Each row is a point. A path goes straight from each point to the next, and from the last back to the first. The post is the endless flat space through its rows: a point in 2 columns, a line in 3, a plane in 4, and so on, so that a path can go around it. How many times does the path go around the post? Going back the other way cancels.
In the rows, zero is written as 128.

Post, 2 rows:
[[168 124 155]
 [107 126 120]]
Path:
[[188 113 138]
 [129 136 110]
 [146 157 143]
 [129 119 181]
 [142 159 180]
 [ 97 145  96]
 [ 64 124  54]
 [ 65 111  90]
 [124 113 170]
 [106 160 148]
 [213 155 153]
 [241 110 173]
 [ 78  99 125]
 [183 121 184]
 [ 96 149 159]
 [ 95 101 166]
 [133  89 103]
 [163 129 133]
 [116 160 137]
 [ 93 137 131]
 [ 85  95 128]
 [167 116 142]
 [173 138 119]
 [ 87 139 111]
 [158 134 195]
 [128 109 156]]
Times around: 1

Post, 7 rows:
[[129  99 158 140  94  63 137 130]
 [113 161  94 153 153 180 105  53]
 [147  94 111 133 122 113 120 166]
 [136 130 148 169 139 168  84  49]
 [164 130 146 100 103  78 118 153]
 [145 132  96 139  87 153 117 140]
 [161  92 136 106 104  94 148 123]]
Path:
[[ 64 113  95 225  96 163  77 115]
 [119 159  85 141  46 214 102 102]
 [141 167 144 169 106  94  62 100]
 [163 121 124 133 184 115 105 131]
 [163 152 178 108  94 104  98 165]
 [ 97  73 123 157 129 135 109 116]
 [153  96 123 159 132 126  31 163]
 [190 152 187 119  65  95 104  88]
 [147 150 153 131 104 145 120 109]
 [155  94 196 100  89 140 136  59]
 [149  91  97 109  45  92 111 180]
 [100  60  98 163 159 135 108 137]
 [133 132  96 115 116 140  83 120]
 [132 130  67 110 158 132 150  66]
 [139 131 174 177 127  96 161  78]
 [144 140  62 114 131 100 174 148]
 [133 143 139 131  93 152 175 105]
 [105  96  85 153  83 135 128 180]
 [123 133 127 114 123 118 146 101]
 [152 103 139 125 145 101 126 170]
 [155 131 117 118  85 214 101  81]
 [143 118 130 156  89  85  30 180]
 [167 101 149 163  78  68 166 127]
 [158  89  83 132 122 115 147  65]]
Times around: 3

Post:
[[139 118 140 101  94 121  96  87  88 100 132 125 146 158]
 [115 148 135 111 165 175 131 162 123 160 136 118  67 121]
 [124 119 158 132  90  83 110 121 126 124 145 117 101 172]
 [120 160 101 139  64 138 138 133 137 131 138 139 123 140]
 [174  69 158 113 109  72 123 123 117 105 129 158 169 168]
 [151  85 154  96 103 117 112 119  96 171 115 119 161 152]
 [151 119 140 129  93 121  94 108 137 125 103 157 135 163]
 [111 121 124 139  93 135 115 140 131 104 103  94 104 149]
 [129  86 142 121 121  95  74 121 110 110 147 132 162 143]
 [103 162  71 120 129 148 163 121 148 169 136 100 103 154]
 [150 186 156 137 213 136 117 123 103 148 135 105 108  98]
 [ 80 160 141 110 206 140 146 127  96 153 119 124 114 104]
 [121 166 144 153 210 174 116 132  68 166 124 105 102 123]]
Path:
[[ 80 168 117 113 144 166 162  97 155 174 150 166  95 134]
 [135 142 129 109 147  76 158  97 148  58 169 150 111 106]
 [ 89 139  82 141 123  48 156 115 129 136 168  99  91 157]
 [ 86  80 136  57 190  93 102 118  46 197 135  97 160 144]
 [167 195 152 150 110  91 126 137 154 101 115 155 145 144]
 [137  83 197  90 179  73  87 122  97 147 145 137 194 104]
 [152 141 166 173 102 170  42 107 121 107 120 202 157 115]
 [136  90 163 160 109  95 137 136 172 172 114 145 108 160]
 [145 137  93 124 168 112 133  87  86 155 161 114 164 120]
 [125 154 165  78 135  98 143 143 131 172 122 138 107  96]
 [133 103 113  83 121 146 103 145  81 124 143 119 152 151]
 [180 131 142 115 154 119 159 132 159 149 138 170 121 169]
 [151 145 147 106  58 240 133 146 117 159 101 144 110 118]
 [121 107 123 121 143 105 116  92 102 107 142 129 150 128]
 [137 113 139 115  89 135 102 104 105 158  63 115 113 143]
 [140  89 182 169 209  79  84 160  55 164 127 100 137 156]
 [ 50 110 121  77 153 106 124 162 104 103 139 114 130 118]
 [168 182 191 168 122 105  77 111 115 107 126  77  88 152]
 [165 130 166 129 114 173 106 112 136 169  91 106  94 164]
 [ 71  88 127  59   7 176  82 117 106 165 173 120 139 148]
 [ 86 145 150 111  79 137 159  70  73 132 133 101 100 143]
 [144 145  94 116  72 120 111 101 103 166 154 120 135 114]
 [229  97 162 100 125 121 118 129 103 121  83 140 155 138]
 [124 167 104  97 159 137 142 151 126 164 160 152 147  97]
 [122 122 186 106 162 156 131 156  85 141 105 120 132 115]
 [150  65 144 129  71 138 167 180 172 111 103 111 139 163]
 [154 168 136 154 141 149 126  94 135 108  88 128  84 147]
 [114  95 103 145 134 109 116 149 162 135 121 151 107 162]
 [109 186 133 159 163 116 128  70  47 157  88  89 115 124]
 [121 173 114 113 120  65 165 112 107 151 160 135 102 144]
 [130 132 148  77 125  83 135 103  93 106 145 139 150 156]
 [ 87  84 132  82 150 136 135 131 129 167 134 148 151 165]]
Times around: 5
